Rows are points. Any point is a mix of the corners, with weights that add up to 1. It lies inside the corners' shape when no weight is negative. Say inside or outside, and name the corners with a negative weight.
(in the rows, 128 means zero)

Corners:
(1): [145  76]
(2): [113 167]
(3): [145 114]
Points:
[149  72] -> outside (2)
[124 128] -> outside (3)
[134 124] -> inside
[144  81] -> inside
[148  99] -> outside (2)

Corners:
(1): [214 181 109 120]
(2): [177 124  99 137]
(3): [132 156 140 151]
(4): [ 93  90 138 103]
(5): [ 96  82 178 132]
Points:
[155 165 125 123] -> outside (2, 5)
[147 139 126 140] -> inside
[133 132 140 132] -> inside
[154 125 124 113] -> outside (3)

Corners:
(1): [152 104 123 151 129 181 169  98]
(2): [110 106 125  95 124  66 106 175]
(3): [ 86 120 123  74 105 157 195 143]
(4): [131 161 158 193 127 106 106  92]
(5): [132 124 112 137 182 141 104 179]
(6): [153 155  82 128 145 134  99 188]
(7): [183 172 156 191 171  81 102 103]
(8): [102 123 110 118 137 149 179  51]
(9): [120 102 155  77 125 185 135  76]
Points:
[128 125 127 121 138 140 133 146] -> outside (8)
[147 145 130 152 152 120 123 116] -> inside
[129 125 145 140 132 124 122 101] -> outside (3, 6)
[149 124 140 168 168 165 124  95] -> outside (2, 3, 6)
[123 130 129 118 136 100 117 145] -> outside (1)
[159 140 114 144 153 116 123 165] -> outside (4, 8, 9)
[142 137 147 167 147 142 122  92] -> outside (2, 3, 6)
[118 128 113 122 141 141 149 100] -> inside

Corners:
(1): [144  69 168 143 147 148 174 174 129 180 137 137]
(2): [150 122 138 170  90 144 119 148 111 133 133  95]
(3): [120  93 175 184  96 122 164 166 132 238 166 128]
(4): [144 135 108 159 123  12 141 138 120 126  97 136]
(5): [124 123 148 175 122 145 136 135 137 136 128 141]
(6): [135 143 101  82 142 153 103 155 138  84 124 138]
(7): [135 106 127  81 150 145  93 104 157 151 114 132]
(8): [162 181  82  10 146 165 144 117 128  80 132 131]
(9): [ 81 101 135 174 133 117 134 134 102 179 145 145]
(10): [109 139 163 174 122 124 135 154 113 151 105 136]
(11): [122 146 153 157 151 109 134 126 137 152 151 129]
(12): [156 168  99 128 123 153 122 135 117 189 126 130]
(13): [125 186  86 177  65 185 101 152 116  53  80  50]
Points:
[117 118 142 142 131 124 132 142 129 148 123 134] -> outside (2, 12)
[131 123 133 136 126 142 121 131 136 140 122 127] -> inside
[135 127 130 135 130 116 137 147 125 145 133 138] -> outside (7, 13)
[132 106 143 141 134 121 147 150 122 169 130 144] -> outside (11, 13)
[133 128 146 159 111 138 151 150 127 139 130 119] -> outside (6, 7, 9, 12)

Corners:
(1): [100 145  99 115 162 172 165 122 109 125 130  88 110 101 130 127 143 133]
(2): [ 74  96  98  98 136  59 136  91 117 151 156 139 115 101 166  90  45  91]
(3): [130 101 124  66 121 157  74 177 114  94  72 180  64 174  95 167 153  84]
(4): [ 94 102 148  69 130 146 178 161 121 123 147 190 117 152 132 107  92 102]
(5): [ 99 107 127 138 177 181 120 146 177 184 143  94 120  63 176 180 106 101]
(6): [156  86  87 102 147 104 158 133 115 177 126 193 168 147 162  85 152 175]
(7): [159 123 154 172 138 183 126 105  90 149  63 127 117  89 167 161 143 148]
(8): [112 136 143 176 142 145  99 137 127 103 121 107 184  70  74 190 198 162]
(9): [148 149 163 147  98 122 102 155 111 113 111 147  81 153 146 103  91 133]
(10): [137 161  81  78 124 139  92  71 103 101 150  89 178 150 172 118 161 126]
(11): [ 61 163  85 111  97  81  87 114 178 158 147 161 108  99 139  75 141 114]
(12): [117 153 116 156 121 126 169 119  90 150  99  86  66 144  86 171 132 127]
(13): [125  95  99 121 185 176 119 169 124 118  52 134 105 143 130 177  76 150]
(14): [139 116 126  72 184  84 124 113 186 175 119 153 107 102 171 123  54 113]
(15): [116 129 144 161 137 149 147  87 143  87  68  96 160 141 165 125 157 137]
(16): [131 135 112 133 163 170 163 157 101 129  66 138 146 124 164 159 151 120]
(17): [159  74  88  69 123  92 104 151 154 199 138 158 154 106 127  88  80 113]
(18): [175 140 134 151 121 131 139  69 146  99 138 180 170 125 151  99 135  80]
(19): [131 122 158 172 152 168 117 129 121 144 100 116 133 135 136 122 106 108]
Points:
[121 120 121 111 139 133 125 129 133 133 119 148 130 121 146 122 117 117] -> outside (12)
[132  97 115 123 159 134 116 139 126 149 109 140 131 104 142 136  97 124] -> outside (4, 10, 11, 12, 15)
[120 123 116 114 144 142 134 126 128 135 111 136 132 122 145 134 128 120] -> outside (9)
[123 133 117 140 142 136 123 114 133 142 118 117 137 103 144 135 132 129] -> outside (3, 4)
[130 123 115 115 137 131 129 128 124 141 123 146 127 123 140 122 122 120] -> outside (15)
[137 123 123 117 135 135 122 126 136 127 102 144 131 130 143 137 134 120] -> outside (1, 2, 19)
[130 129 127 125 134 147 114 131 132 141 117 135 114 114 128 142 123 116] -> outside (2, 6, 15, 16)
[126 150 137 154 149 167 134 123 120 135 107 109 118 108 143 155 126 121] -> outside (2, 3, 6, 15, 17)
